Rows are points. A path goes straight from each point to the next, and from the last back to the first. The post is the endless flat space through its rows: a point in 2 columns, a line in 3, a plane in 4, and so on, so that a path can go around it. Count how often the path circles the post. Going back the other way cancels.

Post (2 x 3):
[-0.020 0.023 -0.009]
[0.039 -0.040 0.006]
Path (21 x 3):
[0.038 -0.066 0.047]
[-0.020 -0.001 -0.006]
[0.020 -0.039 -0.031]
[0.076 -0.014 -0.017]
[0.004 0.025 0.045]
[-0.032 0.006 0.052]
[0.025 -0.089 -0.016]
[0.008 0.005 -0.034]
[0.002 0.019 -0.008]
[0.041 0.005 0.025]
[-0.046 0.102 -0.054]
[0.010 -0.037 -0.039]
[0.023 -0.080 0.031]
[0.024 -0.013 0.033]
[-0.004 0.073 -0.004]
[0.038 -0.019 -0.054]
[-0.011 -0.008 -0.027]
[0.030 -0.085 0.052]
[0.064 -0.043 0.066]
[-0.009 0.043 -0.022]
[-0.038 0.092 -0.006]
Times around: 0

Post (7 x 8):
[0.031 -0.005 -0.035 -0.016 0.005 0.052 -0.039 -0.011]
[0.066 -0.022 0.016 -0.017 -0.017 -0.023 0.049 -0.062]
[-0.072 0.051 -0.073 0.024 -0.021 0.000 -0.039 -0.019]
[0.027 0.003 0.047 0.008 -0.002 0.009 0.064 -0.051]
[0.039 -0.030 0.024 -0.057 0.003 0.019 0.041 -0.018]
[-0.048 -0.043 -0.041 0.005 -0.022 0.018 0.019 -0.104]
[-0.028 0.064 0.019 0.016 -0.025 -0.003 -0.060 0.047]
Path (24 x 8):
[0.103 -0.037 -0.045 -0.101 0.039 0.047 -0.037 -0.027]
[0.060 0.020 -0.037 -0.041 -0.026 0.038 -0.037 -0.016]
[-0.024 0.017 -0.029 0.007 -0.058 0.010 0.018 -0.030]
[0.063 -0.011 0.011 0.031 -0.038 0.044 0.035 -0.061]
[0.054 -0.037 -0.002 -0.003 -0.001 0.008 0.021 -0.044]
[0.042 -0.030 -0.039 -0.027 0.032 0.033 -0.036 -0.014]
[-0.011 0.030 -0.001 0.017 -0.025 -0.006 -0.067 -0.057]
[-0.043 0.019 -0.031 -0.034 -0.054 -0.031 0.027 -0.090]
[-0.010 -0.010 -0.036 0.024 -0.031 0.099 -0.005 -0.026]
[0.081 -0.061 0.054 -0.036 -0.025 -0.007 0.034 -0.009]
[-0.080 -0.022 0.000 0.011 0.046 0.067 -0.015 -0.015]
[0.032 -0.008 -0.010 -0.060 0.021 -0.003 0.056 -0.066]
[0.022 0.006 0.001 0.004 -0.027 -0.017 -0.048 -0.090]
[0.063 -0.018 0.023 -0.038 -0.062 0.051 -0.054 -0.032]
[0.012 -0.038 -0.028 -0.046 -0.022 -0.004 0.077 -0.064]
[-0.043 -0.058 -0.025 -0.022 -0.021 -0.006 0.033 -0.031]
[-0.082 0.005 0.050 0.062 -0.043 -0.041 0.037 -0.033]
[0.043 0.018 -0.040 -0.038 0.057 -0.012 -0.036 0.045]
[0.021 0.017 0.039 -0.006 0.001 -0.024 0.014 -0.065]
[0.009 0.006 0.022 -0.062 -0.076 -0.079 0.066 -0.051]
[0.032 0.026 -0.016 -0.019 -0.031 0.021 0.086 -0.081]
[-0.012 -0.008 -0.011 0.007 -0.042 0.037 -0.060 -0.015]
[-0.010 -0.040 -0.008 0.025 0.003 0.066 -0.012 -0.060]
[-0.043 -0.082 -0.023 -0.039 -0.013 -0.008 -0.063 -0.025]
Times around: 4
